Every row gives one point. Examples show where two turns around zero, p and q, send a point. Where does a point land after both, in the order given? Backwards means that the second turn is done in reverse. Each puzzle has new turns, and all numbers are rounded.

Turn p:
[-0.36 -0.37] -> [ 0.01 -0.52]
[0.34 0.20] -> [0.09 0.38]
[0.21 0.41] -> [-0.15  0.44]
[-0.22 -0.44] -> [ 0.16 -0.46]
[0.02 0.21] -> [-0.14  0.16]
Turn q:
[0.36 0.33] -> [0.37 0.32]
[0.02 0.19] -> [0.02 0.19]
[-0.33 -0.51] -> [-0.34 -0.50]
[-0.23  0.31] -> [-0.22  0.32]
[ 0.17 -0.31] -> [ 0.16 -0.31]
Where do these land?
p, then q backwards: [0.33 0.05] -> [0.19 0.28]
p, then q: [-0.42  0.42] -> [-0.59  0.01]
p, then q: [ 0.29 -0.30] -> [ 0.42 -0.01]
q, then p: [ 0.08 -0.38] -> [ 0.32 -0.22]
q, then p: [-0.27  0.22] -> [-0.35 -0.03]

Turn p:
[0.56 0.09] -> [ 0.53 -0.20]
[0.01 0.11] -> [0.06 0.09]
[-0.61 -0.03] -> [-0.55  0.28]
[ 0.04 -0.17] -> [-0.05 -0.17]
Turn q:
[-0.63  0.05] -> [-0.50 -0.39]
[-0.14 -0.20] -> [ 0.03 -0.24]
[0.00 0.25] -> [-0.17  0.19]
[0.23 0.11] -> [0.10 0.24]
[ 0.53 -0.20] -> [0.53 0.21]
Where do these land?
q, then p backwards: [ 0.44 -0.23] -> [0.36 0.35]
p, then q: [0.00 0.32] -> [-0.07  0.31]
q, then p backwards: [-0.44 -0.09] -> [-0.05 -0.45]

Turn p:
[ 0.00  0.01 -0.24] -> [ 0.12  0.18 -0.10]
[0.20 0.37 0.30] -> [ 0.01 -0.10  0.51]
[-0.23  0.33  0.18] -> [-0.30  0.14  0.29]
[ 0.03 -0.71 -0.24] -> [ 0.17 -0.23 -0.69]
Turn q:
[-0.01  0.17  0.01] -> [ 0.01  0.08 -0.15]
[-0.16 -0.32 -0.23] -> [-0.14 -0.37  0.17]
[-0.44 -0.55  0.17] -> [-0.52 -0.15  0.48]
[0.62 0.43 0.03] -> [ 0.64  0.30 -0.26]
[-0.01  0.27  0.01] -> [ 0.01  0.12 -0.24]
Where do these land?
p, then q: [-0.15  0.15 -0.39] -> [ 0.12  0.10 -0.41]
p, then q: [-0.01  0.13  0.46] -> [-0.33  0.13  0.32]
p, then q backwards: [ 0.29  0.23 -0.38] -> [0.48 0.07 0.21]
p, then q: [ 0.00 -0.32 -0.32] -> [ 0.26 -0.32 -0.19]
q, then p: [-0.14 -0.19  0.63] -> [-0.47  0.08  0.48]

Turn p:
[0.13 0.18 0.27 0.28] -> [0.05 0.18 0.40 0.08]
[-0.09 -0.43  0.00  0.14] -> [-0.43 -0.13  0.01 -0.10]
[0.05 0.18 0.00 0.27] -> [0.01 0.12 0.18 0.25]
[-0.28  0.24  0.10  0.15] -> [-0.01  0.40 -0.01  0.09]
[ 0.00  0.02 -0.25  0.21] -> [-0.11 -0.04 -0.04  0.30]
[ 0.13 -0.01 -0.05  0.23] -> [-0.08 -0.06  0.16  0.19]
[ 0.07 -0.18 -0.07 -1.28] -> [ 0.58 -0.48 -0.68 -0.81]
Turn q:
[ 0.03  0.01  0.31 -0.05] -> [-0.06  0.05  0.26 -0.16]
[-0.48  0.05 -0.09 -0.16] -> [-0.11 -0.23 -0.31 -0.32]
[ 0.08 -0.04 -0.47  0.07] -> [ 0.17 -0.04 -0.32  0.32]
[-0.21  0.25 -0.39  0.23] -> [-0.09  0.15 -0.52  0.08]
[-0.07  0.20  0.48 -0.45] -> [ 0.13  0.01  0.32 -0.60]
[ 0.65 -0.46  0.16  0.36] -> [-0.03  0.07  0.57  0.68]
Where do these land?
p, then q backwards: [-0.13  0.11  0.70  0.04] -> [ 0.18  0.42  0.55 -0.09]
p, then q: [-0.23 -0.27 -0.20 -0.14] -> [ 0.05 -0.26 -0.34  0.04]
p, then q: [-0.07  0.43 -0.16  0.36] -> [-0.27  0.49 -0.06  0.15]
p, then q: [ 0.43 -0.37 -0.29  0.41] -> [-0.63 -0.36  0.19  0.13]
p, then q backwards: [ 0.13  0.11 -0.29 -0.05] -> [ 0.07 -0.17 -0.29 -0.04]
q, then p: [-0.36 -0.26 -0.09 -0.60] -> [-0.19 -0.60 -0.15 -0.38]
q, then p: [ 0.22  0.27  0.34 -0.03] -> [ 0.39  0.21  0.13 -0.16]

Turn p:
[-0.38  0.60  0.09 -0.05  0.41 -0.26] -> [-0.13 -0.13 -0.37  0.40  0.55 -0.35]
[-0.03  0.10 -0.08  0.72 -0.29  0.20] -> [ 0.01 -0.02  0.19  0.59 -0.30  0.43]
[-0.14 -0.39 -0.28 -0.23  0.10  0.13] -> [-0.15 -0.23 -0.13 -0.44 -0.08  0.18]
[ 0.17 -0.08 -0.07 -0.67  0.00 -0.63] -> [ 0.45 -0.21 -0.01 -0.53  0.23 -0.56]
[ 0.02  0.11  0.45  0.04 -0.43  0.33] -> [-0.29  0.32  0.36  0.21 -0.33 -0.20]
[ 0.36  0.02 -0.35  0.35  0.01  0.25] -> [ 0.25  0.17 -0.21  0.14 -0.29  0.44]
[ 0.00 -0.37  0.24 -0.16  0.20 -0.03] -> [-0.13  0.10  0.19 -0.37  0.24  0.06]
Turn q:
[-0.36 -0.09  0.06  0.21 -0.27 -0.18] -> [ 0.00  0.06  0.19  0.16 -0.46 -0.14]
[ 0.12  0.32 -0.15 -0.89  0.69  0.07] -> [-0.49  0.19 -0.30 -0.61  0.78 -0.24]
[ 0.12  0.19 -0.08  0.23  0.06  0.14] -> [-0.02 -0.20 -0.12  0.24  0.12  0.07]
[ 0.31  0.30  0.08  0.11 -0.23 -0.13] -> [ 0.24  0.18 -0.10  0.38  0.18 -0.02]
[-0.59 -0.02 -0.28 -0.07 -0.11 -0.09] -> [-0.33  0.04 -0.11 -0.10 -0.50 -0.27]
[ 0.42  0.10  0.08 -0.02 -0.28  0.27] -> [ 0.20  0.18 -0.18  0.19  0.18  0.41]
[-0.34  0.14  0.25  0.21 -0.22  0.06] -> [-0.21  0.10  0.24  0.33 -0.26  0.04]
[ 0.32 -0.93  0.05  0.22  0.36 -0.16] -> [ 0.62 -0.53  0.39 -0.58 -0.04  0.13]
Where do these land?
p, then q: [ 0.35 -0.51 -0.10  0.12  0.20 -0.37] -> [-0.01  0.10 -0.02 -0.28  0.58  0.41]
p, then q: [-0.28 -0.06  0.03 -0.16  0.16  0.26] -> [-0.30  0.01 -0.03 -0.16 -0.25 -0.14]
q, then p: [ 0.08  0.70 -0.28 -0.06  0.03  0.14] -> [ 0.05 -0.46 -0.35  0.25  0.20  0.40]
q, then p: [-0.49 -0.12 -0.03  0.31 -0.06  0.40] -> [-0.41 -0.23  0.40  0.04 -0.35  0.08]
q, then p: [ 0.33 -0.34 -0.02 -0.35 -0.31 -0.15] -> [ 0.25  0.35 -0.35 -0.07 -0.24 -0.31]
p, then q: [ 0.04 -0.01  0.37  0.37  0.16  0.23] -> [-0.41 -0.15  0.13  0.36  0.10  0.07]
p, then q: [ 0.10  0.94 -0.04 -0.23  0.20 -0.34] -> [ 0.50 -0.52 -0.30  0.16  0.12 -0.67]
p, then q: [-0.13 -0.59  0.07  0.01 -0.38 -0.17] -> [ 0.03  0.40  0.47 -0.24  0.01  0.33]

Turn p:
[-0.11 -0.10  0.24 -0.24 -0.40 -0.27  0.07  0.04] -> [ 0.18 -0.29  0.47  0.01  0.14 -0.11 -0.06 -0.04]
[-0.23 -0.19  0.53  0.02  0.28  0.94 -0.17 -0.27] -> [-0.47  0.45  0.18  0.00  0.19  0.94  0.25 -0.05]
[ 0.29 -0.13  0.54  0.33  0.16 -0.34  0.34  0.08] -> [ 0.12 -0.33  0.00  0.68 -0.17  0.05  0.31 -0.23]
[-0.18 -0.19  0.19  0.55  0.27  0.43  0.10  0.24] -> [-0.36 -0.01 -0.21  0.35 -0.15  0.50  0.14  0.37]
[-0.33 -0.31 -0.43 -0.38 -0.15 -0.18  0.25  0.01] -> [-0.10 -0.17  0.12 -0.26  0.47 -0.46  0.06  0.29]
[-0.41  0.14 -0.36 -0.26 -0.03 -0.21  0.37 -0.12] -> [-0.22  0.02  0.20 -0.25  0.05 -0.59  0.18  0.21]
[-0.01  0.30  0.13  0.01 -0.11 -0.38 -0.52 -0.45] -> [-0.05  0.18  0.21  0.00 -0.17 -0.18 -0.53 -0.57]
[ 0.69  0.03 -0.62  0.40  0.39 -0.27 -0.04  0.02] -> [ 0.17 -0.06 -1.02  0.07 -0.19 -0.32 -0.06 -0.20]
[ 0.01  0.23  0.19 -0.10 -0.09  0.32  0.06  0.21] -> [ 0.18  0.12  0.18 -0.12 -0.19  0.28  0.16  0.16]
[ 0.52  0.24 -0.30  0.06 -0.46  0.01 -0.48 -0.12] -> [ 0.35 -0.14 -0.26 -0.50 -0.23  0.09 -0.49 -0.35]
[-0.23 -0.01 -0.10 -0.40  0.14 -0.06  0.01  0.35] -> [ 0.21  0.25  0.14  0.01  0.24 -0.20  0.04  0.38]
Turn q:
[-0.01 -0.38  0.71  0.54  0.05 -0.26  0.28  0.38] -> [-0.39  0.08  0.76 -0.24  0.25  0.20  0.41  0.40]
[ 0.04  0.22  0.30 -0.62  0.54  0.75  0.49 -0.20] -> [-0.20 -0.34 -0.50 -0.46 -0.55  0.73 -0.42  0.20]
[-0.34  0.20 -0.27  0.12 -0.04  0.07 -0.32 -0.53] -> [ 0.35  0.23 -0.18 -0.13  0.09 -0.04 -0.13 -0.62]
[ 0.01 -0.53 -0.08  0.26 -0.08 -0.32  0.46  0.04] -> [-0.32 -0.01  0.11  0.30  0.51  0.25  0.38  0.09]
[ 0.19 -0.32  0.16 -0.17 -0.04 -0.37 -0.14  0.06] -> [ 0.03 -0.23  0.00 -0.01  0.10 -0.22  0.45  0.19]
[-0.19  0.18 -0.56 -0.19 -0.08  0.07 -0.64  0.22] -> [ 0.09 -0.11 -0.15  0.19 -0.14 -0.71 -0.34 -0.42]
[ 0.06 -0.55 -0.04 -0.02 -0.48 -0.03  0.09  0.12] -> [-0.23 -0.10  0.13  0.47 -0.06  0.02  0.50 -0.09]
[-0.34  0.27 -0.27 -0.17 -0.25 -0.27 -0.09  0.06] -> [-0.09  0.38 -0.30  0.08  0.02 -0.41 -0.02 -0.14]
[ 0.10  0.60 -0.12 -0.38  0.10  0.54  0.03 -0.19] -> [ 0.24  0.04 -0.42 -0.09 -0.52  0.19 -0.56  0.00]
[ 0.15  0.38  0.17  0.29 -0.09 -0.16 -0.21  0.09] -> [ 0.30  0.29  0.30 -0.08 -0.01 -0.21 -0.10  0.20]
[ 0.32 -0.06  0.01  0.33  0.36 -0.01  0.05 -0.04] -> [ 0.20 -0.22  0.24 -0.05  0.31  0.20 -0.17  0.19]
Where do these land?
q, then p: [-0.13  0.37  0.32  0.45 -0.46  0.24 -0.31 -0.17] -> [ 0.30 -0.02  0.39 -0.17 -0.48  0.19  0.09 -0.55]
q, then p: [ 0.20  0.24 -0.35 -0.02 -0.42  0.42  0.26 -0.13] -> [-0.16 -0.19 -0.27 -0.27 -0.47  0.34 -0.33 -0.04]
q, then p: [-0.25 -0.36  0.17 -0.15  0.11 -0.18 -0.43  0.18] -> [-0.10 -0.18  0.30  0.20  0.37 -0.39  0.19 -0.13]
q, then p: [-0.12  0.06 -0.04 -0.38  0.57  0.18 -0.21 -0.03] -> [ 0.07  0.04 -0.04 -0.23  0.64 -0.14 -0.27 -0.04]
p, then q: [ 0.73 -0.22 -0.19 -0.33  0.24 -0.06  0.28 -0.52] -> [ 0.23 -0.12 -0.73  0.08  0.52  0.51 -0.04  0.01]
q, then p: [-0.21 -0.30 -0.13  0.48 -0.37  0.13 -0.14 -0.22] -> [-0.38  0.02  0.09  0.10 -0.29  0.17  0.28 -0.49]
q, then p backwards: [-0.14  0.24  0.27 -0.10 -0.21 -0.36  0.37  0.56] -> [-0.67  0.18 -0.29  0.04  0.39  0.17  0.15  0.09]
q, then p backwards: [ 0.04 -0.15 -0.14  0.20  0.30  0.21 -0.53  0.42] -> [-0.21 -0.05  0.03 -0.02 -0.54 -0.55  0.00 -0.18]
p, then q: [ 0.31  0.67  0.10 -0.27 -0.38 -0.06  0.08 -0.35] -> [ 0.38  0.16 -0.41  0.04 -0.37  0.21  0.59  0.19]
q, then p: [-0.04 -0.33  0.04 -0.01  0.29  0.14  0.39 -0.11] -> [-0.29  0.19 -0.04 -0.11  0.28  0.26  0.15  0.27]
q, then p backwards: [-0.38 -0.23 -0.05  0.13  0.31 -0.67  0.23  0.36] -> [-0.50 -0.51 -0.39 -0.31  0.21  0.06  0.19 -0.32]

Turn p:
[ 0.11  0.27 -0.44 -0.52  0.34 -0.39  0.49  0.63] -> [-0.25 -0.24  0.17  0.45  0.26  0.28 -0.76  0.61]
[-0.04 -0.09  0.08  0.08 -0.32  0.24 -0.49 -0.28] -> [ 0.04  0.08 -0.37 -0.20 -0.25  0.02  0.32 -0.39]
[ 0.23  0.10  0.37  0.30  0.18  0.07 -0.15 -0.14] -> [ 0.07  0.45  0.01 -0.12  0.23 -0.18  0.21 -0.11]
[-0.11  0.25  0.57  0.21  0.27  0.28  0.19 -0.16] -> [ 0.55  0.39  0.24 -0.21  0.22 -0.04  0.20  0.10]
[ 0.24  0.54  0.33  0.06  0.02  0.11 -0.03 -0.28] -> [ 0.41  0.47 -0.14  0.25  0.23  0.00  0.11 -0.13]
[-0.16 -0.62 -0.49 -0.03  0.10  0.15 -0.41 -0.30] -> [-0.44 -0.26 -0.30 -0.22 -0.56 -0.18  0.40  0.20]
[-0.27 -0.18 -0.39  0.49 -0.21  0.09 -0.07 -0.09] -> [-0.08 -0.09  0.12 -0.13 -0.58 -0.36 -0.04 -0.23]
[ 0.45  0.11  0.48  0.14 -0.10  0.14  0.18  0.10] -> [ 0.04  0.39  0.30  0.06  0.38  0.21  0.14 -0.28]
[-0.12  0.16 -0.12 -0.47  0.11 -0.15  0.19  0.70] -> [-0.10 -0.23  0.05 -0.01  0.21  0.44 -0.66  0.32]
[-0.18 -0.53 -0.27 -0.02 -0.43  0.14 -0.09 -0.54] -> [-0.09 -0.47 -0.10  0.02 -0.51 -0.08  0.57 -0.24]
[-0.16 -0.01 -0.12 -0.24  0.04 -0.67  0.19  0.37] -> [-0.16 -0.51  0.02  0.10  0.37 -0.11 -0.51  0.16]
Turn q:
[ 0.06 -0.27 -0.22 -0.16  0.23  0.16 -0.28  0.63] -> [ 0.06 -0.07 -0.19 -0.27 -0.57  0.29  0.21  0.35]
[-0.31 -0.34 -0.15 -0.23  0.61 -0.42 -0.14  0.38] -> [-0.12  0.26 -0.08 -0.06 -0.13  0.23  0.73  0.55]
[ 0.02 -0.11  0.44  0.15  0.04  0.58 -0.34 -0.14] -> [ 0.10 -0.53  0.12  0.36 -0.28  0.24  0.00 -0.36]
[-0.40 -0.28 -0.30 -0.29 -0.19 -0.37  0.29  0.08] -> [-0.02  0.51  0.32 -0.02  0.05 -0.13 -0.02  0.54]
[ 0.23  0.32 -0.15  0.68 -0.51 -0.17 -0.02 -0.52] -> [-0.31 -0.19  0.22 -0.33  0.64 -0.04 -0.53 -0.47]
[ 0.17 -0.38 -0.23 -0.21  0.22 -0.27  0.27 -0.04] -> [-0.34  0.53 -0.10  0.03 -0.15 -0.01  0.12  0.12]
[ 0.07  0.58  0.12  0.35 -0.29  0.27  0.24 -0.27] -> [ 0.34 -0.15 -0.02 -0.04  0.41 -0.13 -0.41 -0.52]
[-0.11 -0.15 -0.18  0.01  0.21 -0.15  0.31  0.06] -> [ 0.01  0.43 -0.01 -0.03  0.05  0.13  0.13  0.09]
[ 0.08  0.35  0.02 -0.34  0.10  0.46 -0.54 -0.04] -> [ 0.23 -0.54 -0.02 -0.11 -0.41 -0.35  0.24 -0.23]
[ 0.21  0.28  0.65  0.04 -0.42 -0.08  0.21 -0.15] -> [ 0.04 -0.26 -0.25  0.48  0.39 -0.23 -0.48 -0.07]
Where do these land?
q, then p: [ 0.09  0.18 -0.27 -0.17 -0.05 -0.02 -0.14 -0.39] -> [ 0.18 -0.35 -0.14  0.09  0.31 -0.18  0.08  0.04]
p, then q: [ 0.19  0.30  0.58  0.27 -0.05  0.31  0.29  0.18] -> [ 0.13 -0.29 -0.45  0.27  0.08 -0.28  0.14 -0.52]
p, then q backwards: [-0.01  0.44  0.58  0.87  0.02  0.28 -0.47  0.53] -> [ 0.18  0.31 -0.98  0.20 -0.14  0.16  0.80 -0.25]
p, then q: [-0.20 -0.01 -0.14  0.34  0.08  0.08  0.44 -0.26] -> [-0.22 -0.13 -0.30  0.26  0.27  0.05 -0.33  0.20]
p, then q: [ 0.31 -0.22 -0.12 -0.47  0.26 -0.41 -0.30 -0.19] -> [ 0.22  0.47  0.20 -0.34  0.01  0.43  0.30  0.19]
q, then p backwards: [ 0.17 -0.07 -0.30 -0.42 -0.41 -0.40 -0.04  0.06] -> [-0.11 -0.11 -0.31  0.30  0.58 -0.18 -0.15  0.17]
p, then q: [-0.18 -0.02 -0.46 -0.12  0.27 -0.12  0.28 -0.03] -> [-0.07 -0.20 -0.04 -0.07 -0.01  0.38 -0.19  0.44]
q, then p backwards: [-0.09 -0.43 -0.04  0.27 -0.10  0.01  0.25 -0.23] -> [ 0.41  0.10 -0.02  0.05 -0.07  0.17  0.21  0.36]
p, then q: [ 0.18 -0.29 -0.46 -0.58  0.16 -0.25 -0.06  0.11] -> [ 0.27  0.10  0.41 -0.19 -0.19  0.58  0.08  0.32]
q, then p: [-0.07  0.16  0.56  0.31 -0.24  0.81 -0.25  0.33] -> [-0.68  0.23  0.06 -0.15 -0.26  0.10  0.74 -0.39]
q, then p: [-0.40 -0.03  0.07 -0.29  0.06 -0.30 -0.01 -0.11] -> [ 0.05  0.07  0.36 -0.06  0.35 -0.11 -0.29  0.04]
